Each row of a before or after table is a point. One or more steps were done to the points. Then noise was added and the rows were shuffled. The steps act on how far a point lies along the listed directions, d1 being the first. Write out the steps. A step turns or swaps two directions, mirrors them in a line or flattens them onto one, adds a multiple of one to another, or multiplies one. Angles are multiples of 10 degrees, from the lower direction toward the higher: turns from -170 to 170, lines from 10 to 170 but not 90. Use the fewest steps. Two steps may share a direction if one is a turn and the other turns, adds or multiplies; they go together, in the order done. Otherwise the lowest direction goes first.

Directions:
(1): [ 0.13 -0.44]
(2): [0.44 0.13]
Before, 12 rows:
[[-0.21 -0.63]
 [ 0.29  0.15]
 [ 0.35 -0.32]
 [ 0.25  0.22]
 [ 0.32 -0.01]
 [ 0.03 -0.14]
 [-0.09 -0.50]
 [-0.32 -0.64]
 [-0.11 -0.28]
 [-0.53  0.20]
 [ 0.16 -0.47]
 [ 0.34  0.13]]
After (12 x 2):
[[ 0.69 -0.24]
 [ 0.29 -0.01]
 [ 0.39  0.22]
 [ 0.51  0.01]
 [-0.20  0.33]
 [-0.09 -0.56]
 [ 0.63 -0.11]
 [ 0.12  0.04]
 [-0.27  0.19]
 [ 0.00  0.31]
 [-0.20  0.30]
 [ 0.26  0.43]]
Steps: turn d1 and d2 by 100 degrees

Directions:
(1): [ 0.09 -0.54 -0.05  0.09  0.07  0.57]
(2): [-0.69  0.10 -0.09 -0.30 -0.06  0.25]
(3): [ 0.10 -0.33  0.01 -0.62  0.28 -0.27]
(4): [ 0.26  0.46  0.22 -0.24  0.30  0.41]
(5): [ 0.25  0.03  0.00 -0.33 -0.68  0.12]
Before, 10 rows:
[[ 0.27  0.03  0.04  0.17 -0.22  0.05]
 [-0.03 -0.22 -0.02  0.55 -0.10  0.07]
 [ 0.37  0.36  0.24 -0.28  0.09  0.41]
 [-0.18 -0.28 -0.23  0.09  0.20  0.04]
 [ 0.14 -0.08  0.03  0.53  0.03  0.32]
 [-0.58 -0.26 -0.20  0.03 -0.18  0.33]
 [ 0.03  0.31  0.16 -0.08  0.13  0.31]
 [-0.23 -0.19 -0.08  0.04  0.03 -0.21]
 [-0.09  0.15 -0.04  1.27 -0.24  0.20]
 [ 0.18 -0.22 -0.04  0.18 -0.25 -0.17]]
After, 10 rows:
[[-0.22  0.65  0.00 -0.19 -0.40 -1.29]
 [-0.33  0.37  0.04 -0.30  0.00  0.48]
 [ 0.21  0.70  0.15  0.20 -0.27 -0.21]
 [-0.01  0.26 -0.08  0.06  0.31  0.19]
 [-0.01 -0.31  0.03  0.08  0.26  0.54]
 [ 0.35  0.09  0.09 -0.03 -0.22 -0.07]
 [ 0.28  0.23  0.19  0.24 -0.10  0.43]
 [ 0.43 -0.26  0.06 -0.03  0.02  0.41]
 [-0.25  0.50  0.00 -0.02 -0.32 -0.72]
 [ 0.41  0.35  0.14  0.69 -0.67  0.77]]
Steps: turn d1 and d4 by 130 degrees; multiply d1 by 2.5; turn d3 and d5 by -40 degrees

Directions:
(1): [ 0.08  0.38  0.15 -0.38 -0.15 -0.28  0.20 -0.01 -0.02  0.56 -0.64]
(2): [-0.27  0.18 -0.09 -0.30  0.51  0.17  0.42 -0.21 -0.52 -0.41 -0.17]
(3): [-0.03  0.14 -0.49  0.20 -0.24 -0.62  0.39 -0.05  0.30 -0.43 -0.09]
(4): [ 0.12  0.30 -0.03  0.15 -0.77  0.43  0.26  0.05 -0.44 -0.09  0.10]
Before (12 x 11):
[[ 0.18  0.62 -0.11  0.24 -0.78 -0.19  0.27 -0.04  0.14  0.03 -0.07]
 [ 0.08  0.42 -0.48  0.24 -0.68 -0.23  0.56 -0.19  0.06 -0.11 -0.02]
 [-0.35 -0.36 -0.15  0.43  0.27 -0.05 -0.37  0.08  0.55 -0.33  0.54]
 [-0.09 -0.36  0.14 -0.24  0.61  0.06 -0.33  0.06  0.16  0.20 -0.02]
 [ 0.18 -0.46  0.38 -0.16  0.51 -0.01 -0.70  0.17  0.44  0.51  0.19]
 [-0.23 -0.38 -0.54  0.47  0.01 -0.28  0.37 -0.09  0.33 -0.79  0.35]
 [-0.22  0.14  0.31 -0.61  0.46  0.30  0.23  0.01 -0.34 -0.01 -0.13]
 [-0.09  0.13 -0.11 -0.47  0.39 -0.14  0.21 -0.19  0.05 -0.09 -0.34]
 [ 0.04  0.32 -0.34  0.07 -0.29 -0.14  0.71 -0.05 -0.39 -0.75 -0.04]
 [ 0.12  0.09 -0.57  0.13 -0.59  0.04  0.64 -0.01 -0.35 -0.44 -0.08]
 [-0.11  0.12  0.11  0.27 -0.37  0.28 -0.11  0.02 -0.24 -0.18  0.27]
 [-0.06 -0.31  0.12  0.19  0.12  0.49 -0.23  0.08 -0.12 -0.22  0.61]]
After (12 x 11):
[[ 0.07  0.41 -0.48  0.23 -0.63 -0.25  0.55 -0.20  0.08 -0.11 -0.02]
 [-0.11  0.14  0.09  0.28 -0.44  0.32 -0.09  0.01 -0.29 -0.19  0.28]
 [-0.31 -0.29 -0.16  0.46  0.07  0.05 -0.32  0.08  0.44 -0.36  0.57]
 [ 0.13  0.08 -0.56  0.13 -0.59  0.04  0.64 -0.02 -0.36 -0.46 -0.08]
 [-0.11  0.10 -0.10 -0.48  0.46 -0.19  0.20 -0.20  0.11 -0.08 -0.37]
 [ 0.17  0.60 -0.11  0.23 -0.70 -0.21  0.22 -0.06  0.19  0.05 -0.08]
 [-0.24  0.12  0.30 -0.62  0.51  0.26  0.21  0.01 -0.30  0.00 -0.13]
 [-0.03 -0.23  0.11  0.22 -0.04  0.59 -0.16  0.07 -0.22 -0.25  0.62]
 [ 0.18 -0.46  0.39 -0.16  0.49 -0.01 -0.70  0.18  0.43  0.50  0.19]
 [ 0.05  0.33 -0.35  0.05 -0.31 -0.13  0.73 -0.05 -0.40 -0.76 -0.03]
 [-0.22 -0.30 -0.55  0.49 -0.17 -0.17  0.42 -0.07  0.23 -0.82  0.38]
 [-0.09 -0.36  0.14 -0.25  0.59  0.06 -0.33  0.05  0.17  0.20 -0.01]]
Steps: add -0.3 times d1 to d4

Directions:
(1): [-0.08  0.28 -0.25  0.05  0.05 -0.09  0.41  0.44 -0.05  0.31  0.41  0.49
 -0.36  0.58]
(2): [ 0.00 -0.44  0.11  0.49  0.31 -0.54 -0.34  0.22  0.03  0.05  0.24 -0.28
 -0.58 -0.14]
(3): [-0.07 -0.08  0.28 -0.41 -0.18 -0.49  0.19  0.24  0.11 -0.52 -0.33  0.56
 -0.26 -0.30]
(4): [ 0.31 -0.08  0.46 -0.19  0.02  0.13  0.13 -0.78 -0.06 -0.15  0.55  0.16
 -0.38  0.14]
(5): [-0.81  0.06 -0.02 -0.20  0.42 -0.04  0.26 -0.23  0.43 -0.27 -0.05 -0.38
 -0.11  0.28]
(6): [-0.57  0.33  0.44 -0.10 -0.02  0.10 -0.56 -0.05  0.02  0.56  0.09  0.35
 -0.06 -0.29]
Before:
[[ 0.16  0.26  0.21 -0.22 -0.25  0.39  0.12 -0.62 -0.01 -0.03  0.21  0.24
   0.17  0.12]
 [-0.49  0.37  0.78 -0.34 -0.08  0.29 -0.35 -0.52  0.30  0.39  0.17  0.36
  -0.13 -0.12]
 [ 0.02  0.13  0.30  0.07  0.01  0.24 -0.31 -0.91 -0.07  0.40  0.20 -0.03
  -0.08 -0.13]
 [-0.51 -0.09  0.71  0.16  0.52 -0.34 -0.13 -0.61  0.03 -0.10  0.79  0.13
  -0.92  0.03]
 [-0.99  0.07  0.46 -0.02  0.32  0.37 -0.74 -0.41  0.11  0.40  0.06 -0.25
   0.08 -0.10]
 [-0.78  0.08 -0.05 -0.50  0.07 -0.01 -0.14  0.09  0.29 -0.41 -0.61 -0.01
   0.17 -0.12]
 [-0.14  0.00  0.40 -0.36 -0.11 -0.27 -0.29 -0.05 -0.02 -0.12 -0.51  0.35
   0.09 -0.29]
 [-0.38 -0.43 -0.12 -0.03  0.16 -0.54  0.24  0.34  0.29 -0.56 -0.25 -0.45
  -0.23 -0.06]
 [-0.70  0.43  0.57 -0.29  0.13 -0.17 -0.23 -0.10  0.17  0.66  0.56  0.43
  -0.06  0.11]
 [-0.44  0.04 -0.18  0.19  0.21 -0.41  0.09  0.50  0.03  0.24  0.19  0.34
  -0.37  0.28]
 [ 0.70 -0.45 -0.26  0.13 -0.03  0.01 -0.33  0.25 -0.26  0.05 -0.40 -0.36
   0.11 -0.28]
 [-0.76  0.41 -0.11 -0.58  0.01  0.29  0.19 -0.38  0.33 -0.14 -0.14 -0.07
   0.34  0.18]
 [-0.03  0.05  0.17 -0.02  0.12  0.33 -0.01 -0.61  0.18  0.14  0.46 -0.09
   0.03  0.24]
 [-0.58  0.25  0.23 -0.29  0.17 -0.09  0.27 -0.13  0.46  0.01  0.01  0.28
  -0.60  0.29]]
After, 14 rows:
[[-0.23 -0.37 -0.04  0.10  0.38 -0.45  0.06 -0.28  0.34 -0.37  0.27 -0.56
  -0.48  0.18]
 [ 0.18 -0.37 -0.40  0.00  0.24  0.38  0.56 -0.38  0.04 -0.61  0.00 -0.62
   0.21  0.63]
 [ 0.16  0.00 -0.41  0.25  0.15  0.07  0.26 -0.39  0.02 -0.02 -0.09 -0.39
   0.03  0.27]
 [-0.46  0.39 -0.11 -0.47  0.11  0.33  0.82 -0.51  0.13 -0.64 -0.01  0.08
   0.32  0.42]
 [-0.64  0.13  0.48 -0.59 -0.19  0.11 -0.09 -0.36  0.18 -0.19 -0.24  0.08
   0.15 -0.39]
 [ 0.04 -0.21 -0.04  0.38  0.15 -0.28 -0.08  0.00  0.08 -0.09  0.17 -0.30
  -0.27  0.09]
 [-0.21  0.02  0.00 -0.28  0.13 -0.12  0.52 -0.20  0.48 -0.39 -0.16 -0.05
  -0.47  0.35]
 [ 0.39 -0.40 -0.19  0.07  0.09 -0.10  0.65 -0.12  0.33 -0.70 -0.13 -0.52
  -0.06  0.35]
 [-0.14 -0.02 -0.18  0.17  0.27  0.07  0.21 -0.11  0.24  0.10  0.37 -0.24
  -0.05  0.44]
 [-0.13 -0.46  0.14 -0.28  0.16 -0.24 -0.13 -0.34  0.16 -0.75 -0.35 -0.26
  -0.21 -0.21]
 [ 0.35 -0.12 -0.41 -0.13  0.15 -0.29  0.92  0.06  0.18 -0.45  0.26 -0.28
   0.17  0.71]
 [ 0.30 -0.44  0.23 -0.27 -0.04 -0.39 -0.13 -0.20  0.02 -0.64 -0.69 -0.11
   0.19 -0.35]
 [ 0.33  0.00  0.05 -0.14 -0.17  0.30 -0.59  0.12 -0.26  0.51 -0.33  0.10
   0.22 -0.34]
 [-0.11  0.25 -0.22 -0.20 -0.06  0.06  0.49  0.12 -0.07  0.01  0.11  0.51
   0.06  0.40]]
Steps: add -0.7 times d3 to d1; turn d2 and d6 by 170 degrees; flatten d4 and d5 onto the line at 70 degrees
